Every row gives one point. A path goes straight from each point to the next, and from the last back to the first. The post is the endless flat space through its rows: a point in 2 columns, a line in 3, a plane in 4, and so on, so that a path can go around it. How many times does the path go around the post? Going back the other way cancels.
(in the rows, 128 means zero)

Post (2 x 3)
[[136  86 118]
 [122 158 137]]
Path (22 x 3)
[[186  27  83]
 [154 130  88]
 [128 168 150]
 [ 93 214 187]
 [ 96 176 146]
 [122 161 110]
 [134 173 129]
 [160 119 126]
 [142 123 153]
 [110 108 138]
 [ 97 159 124]
 [143 188 109]
 [162 107 117]
 [133 119 159]
 [119 151 172]
 [131 163 143]
 [144 118 109]
 [ 97 168 106]
 [126  76 121]
 [ 95 131 132]
 [111 127 100]
 [157  90  88]]
Times around: 2

Post (5 x 6)
[[110 135 132 151 139 116]
 [162 156  98  73 171 126]
 [161  89  73 159 112 119]
 [148 166 122 210 110 136]
 [ 98 183 178 129 133 120]]
Path (19 x 6)
[[ 89  66 136 158 162 113]
 [ 99 134 118 181 124 129]
 [124 136  96 192  88 112]
 [149 176  97 139 133 138]
 [133 147  99 114 162 113]
 [170 170 136 135 167 113]
 [106 130 188 163 129 125]
 [155 124 128  99 131 139]
 [119 190 126 113 161 144]
 [155 117  75 146 142 137]
 [153 174  70 137 149 160]
 [ 89 108  97 143 102  98]
 [182 155  93 104 178 105]
 [148 155 148 144 137 131]
 [154 174 129 184 107 151]
 [ 89 186 159 171 125 129]
 [190 218 108 142 103 124]
 [165  71 116 153 107  87]
 [145 126 155 105 164  97]]
Times around: 3

Post (8 x 9)
[[119 131 112  98 120  93 174 122 136]
 [163 152 106 162 159 163 134 114 149]
 [101 110 120 117 138 142 132 116 109]
 [132 130 129 137  73  90 138  97 133]
 [102 154 143 127 107  96 125  80 109]
 [110 139  92 163 117 134  70  64 125]
 [134 100 120 151 134  89 127 137 130]
 [126 101 123  83 146 112 137 151 100]]
Path (22 x 9)
[[105 142 189  95 106 121 154 103  99]
 [111 121 125 151 151 105 102 135 114]
 [147  81  68 135  66 108 121 151 129]
 [147  89 102 159 143 146  88 117 108]
 [129 120 159 144 147 154 185  75 136]
 [112 142  45 119 181  90 184  99 164]
 [118 180 186  82 162 139 128  64 115]
 [116 102 150 130 152  55 109 179 107]
 [111 148 129 151 166  90 127 121 102]
 [137 148 138 132  74  61 170  48 104]
 [118  81  62 121  91 126  96  62 172]
 [110 167 151 108 127 104 106 102 144]
 [128 109 122  84 151  97  96 192  53]
 [ 72 142 137 111  71 106 110  93 106]
 [161  97 110 109 139  98 128 172 152]
 [ 75 107 103 151 114 140 123 127 117]
 [133  88 121  96 150 113 138 145  61]
 [176  92  70  98 158 128  84  95 128]
 [100 111  67 126 128 113 134 112 172]
 [137 146 130 152  98 107 161 142 163]
 [ 92 134  76 147 105 133 148  73 107]
 [115 125  91  20 107  73 103  56  81]]
Times around: 4

Post (13 x 14)
[[150 130  96  95  81  87 135 105  99 149  66 144 154 128]
 [ 81 128 121 108 154 133  83 134 119 100 122 156 105 162]
 [115 120 116 146 151  78 118 135 132 113 112  98 138 147]
 [208 146 137 124  91 113 143 150 161 201 105 151 191 121]
 [153 136 126 114  62  81 173 116 148 143 109 144 164 132]
 [139  88 105 115  78  78 139 113 150 187  89 105 132 130]
 [121 134 144 138 129 195 125 128  92 107 140 153 130 156]
 [144 140 121 119  93  99 122 108 125 146 127 131 158 105]
 [153 135 137  81 106 159 120 128 124  91 155 115 146 156]
 [ 87 173 138 116 146 142  91 142 132 103  77 123 123 152]
 [119 135 126 109 196 245 116 128 133  84 150 145 139 135]
 [122 158 142 117 159 161 130 155 107 106 127 141  94 129]
 [ 91 119 139 133 127  84 114 188  98 109  97 116 159 125]]
Path (28 x 14)
[[133 107 149 105 154  79 107 162 197 116  94  93 155 160]
 [162 144  94 135 196 126 113  71 156 148 119 124 113 113]
 [107 165 157 177 141  90 102 145 114 120  67 120 148 130]
 [180 131 134 157 125 128 141 141 126 139 165 165 152 141]
 [135 127 103 152  81  77 167  91 163 155 115  83 124 131]
 [112 134 139 102 106 111 141 172 139 134 141 116 121 133]
 [112 105 120 134 109  88  95 189 141 166  81 127 156 140]
 [139  92 113 139 109 199 171  67  92  84 185 133  95 140]
 [132 138 152 138 147 136 138 138 135 152  64 184 127 147]
 [154 158 152 150 173 117 162 147 168 112 117 104 209 121]
 [174  88 130 135 128 133 173 134 111 130 207  89 163 138]
 [103  62  69 131 163  82 149  77 153 132 133  97 134 127]
 [101 118 185 125 142 101  73 193 138 101 119  92 189 146]
 [150  99 174 172 144 123 123 180 134 108 146 128 187 126]
 [ 99 102 127 129 142  94 131 144 104 138 120 179 108 145]
 [135 111 143 152  85  77 161 147 101 154 167 137 128 125]
 [114  85  92 108  30 116 163 133 142 210  79 128 135 128]
 [149 114 147 152  54  94 143 126  95 177 164 117  47 124]
 [149 205 155 126  86 139 103 183  74 109 129 189 177 147]
 [ 81 118 126 108  52  60 121 136 138 185 108  83 105 146]
 [ 95 182 112  88 108  84 135 147 129 121  78 142 141 139]
 [172 113 110 149  80 134 146 137  86 142 143  80 150 121]
 [114 159 102  88  93 109 115 107  77  72 122 195  95 120]
 [147 128 164 103  82 140 141 211 122 149 149 118 140  67]
 [ 85 206 120 103  37  25 153 139 138  84 130  96 185 106]
 [105 114  88 133 138 161 129 120 170 143 151 118 153 122]
 [130 177 132  82  69 150 135 140  29 116  96 187 150 148]
 [111 125 161 105  97 143 149 136 123 140 146 169 154 133]]
Times around: 0

Post (17 x 18)
[[ 93 198 171 125 133 121 121 150 126 167 117 148 129 121 138 147 120  95]
 [135 117 111 113 119 129 139 120 132 169 153 140 113 134 151  96 135 111]
 [198 125 164 134 133 168 144 118 145  93 145 145 144 104  83  80 138 166]
 [149  91 130  95 126 144 130  88 107 125  90 146  93 150 143 134 102  60]
 [127 170 140 167 146 175 100 131 119 120 126 121  89 178 119 124 145 175]
 [156 126 149 129 114 110 118 168 168 143  92 140  81 160 108 141  77 109]
 [140 132 171 135 124 171 106 128 107 101 139 162 125 131  93  88 135 196]
 [140 142 134 138 121  95 144 162 133 128 176 121 123 142  82 109 152 152]
 [108 115 168 128 100  96 134 122 130 171 131 103  87 161 154 181 146 112]
 [180 135 151 154  93  89  94  98 111 151 183 103  85 131 126  97 144 142]
 [129 128 150  92 140 174 110 100 142 116  91 144 174 122 140 140 135 118]
 [130  56 110 173 135 122 146 101 129 116 109 111 100 186 123 100 113 148]
 [ 93 108 163 139 127 146 110 153 142 137 123 146 112 149 133 171  63  55]
 [136  88 125 180 128 107 106 144 140 141 143 151  93 138  92 152 115 144]
 [109 115 133 123 116 150 127 127  80 108 133 101  96 144 128 142 101 162]
 [104  81 156 136 110  86 107 109 132 125 145  66  57 114 118 141 115  97]
 [168 122 104 132 162  85 131 138  87 123 179 157  81 158 173 106 116 114]]
Path (28 x 18)
[[167 123 155 156 170 122 185 168 116 126 195 156 121 136  76  72  81 126]
 [119 103 184 175 138  69  95 104 134 135 119 128  94 179 108 223  87  64]
 [123 134 105 206 159  81 121 134  57 111 181 153  71 152 128 115 120 185]
 [104 176 132  78  85 131 162 130 120 193  70 137 112 115 196 119  96  76]
 [176 131 146 137 118 136 127 142 129 104 159 132 119 131 151 111 153 153]
 [133 146 127 135 101  60 186 108 120 186 116 145 112 144 154 120  97  40]
 [137 151 101 175 129 162  53 141 134 107 138 139 131 148 159 109 156 168]
 [101 126 237 167 114 173 181 165 153 139 121  90 116 149 109  92 129 164]
 [136 104 176 131 150 140 110 149 124 113 187  83  82 155 141 186  94 114]
 [153  69 161 115  82 164 153 120 115 124 142 125  64 169 108  90  86 160]
 [156 147 113 128 108 177  99  65 132 161 151 122  96 155 101  14 117 130]
 [153  98 129 141 126 142  74  71 128 191  75 154 154 161 108 146  93  60]
 [189  49  92 125  98 160 109 125 123 113 129 123  85 202 132  48 130 112]
 [103 135 141 112 171 159 119 156  58  72 166 108  93 154 194 110 138 175]
 [ 84 128 171 154 159 180 107 151 102 140 169 138 115 127 135 105 165 161]
 [160 173 150 162 108  55  81 177 161 160 121 131 102  61 147 190 101  99]
 [177  68  99 185 101  88 118 125 166 116 117 108  67 146 135 146 103 104]
 [148 114 134 145 151 165 120 112 121  97 127 102  65 151 140 135 150 114]
 [119 158  96  73 129 110 117  99 109 123  63 132  86 133 134 120 159 128]
 [ 99  69  99 173 151 174 154  82 119 111 166 139 104 135  97  44 110 134]
 [124 179 149  80 128  82 126 127  82 156 131 110  72 149 102 145 102 126]
 [132 141 178 151 141 167  77 146 159 180 149 178 152 131 129 102 163 148]
 [168 114 149 142 155  77 109 157 108 106 124 172 105 105 130 130 127 145]
 [106  96 147 142  80 158 151 166 122 103 162 116 102 158  92  96 107 203]
 [186 102 129 125 115 148 180 119 150 131 128 171 120 135  68 154 148 117]
 [ 84 117 163 160 144 102 127 108 114 122 139 127 124 154 156 133  83 187]
 [104  82 209  82 114 216 137 101 119  84 112  91 123 131 104 129  88 164]
 [127  47 133 117 106 141 117 100 108 143  95 110 125 161 148 215  96  79]]
Times around: 1
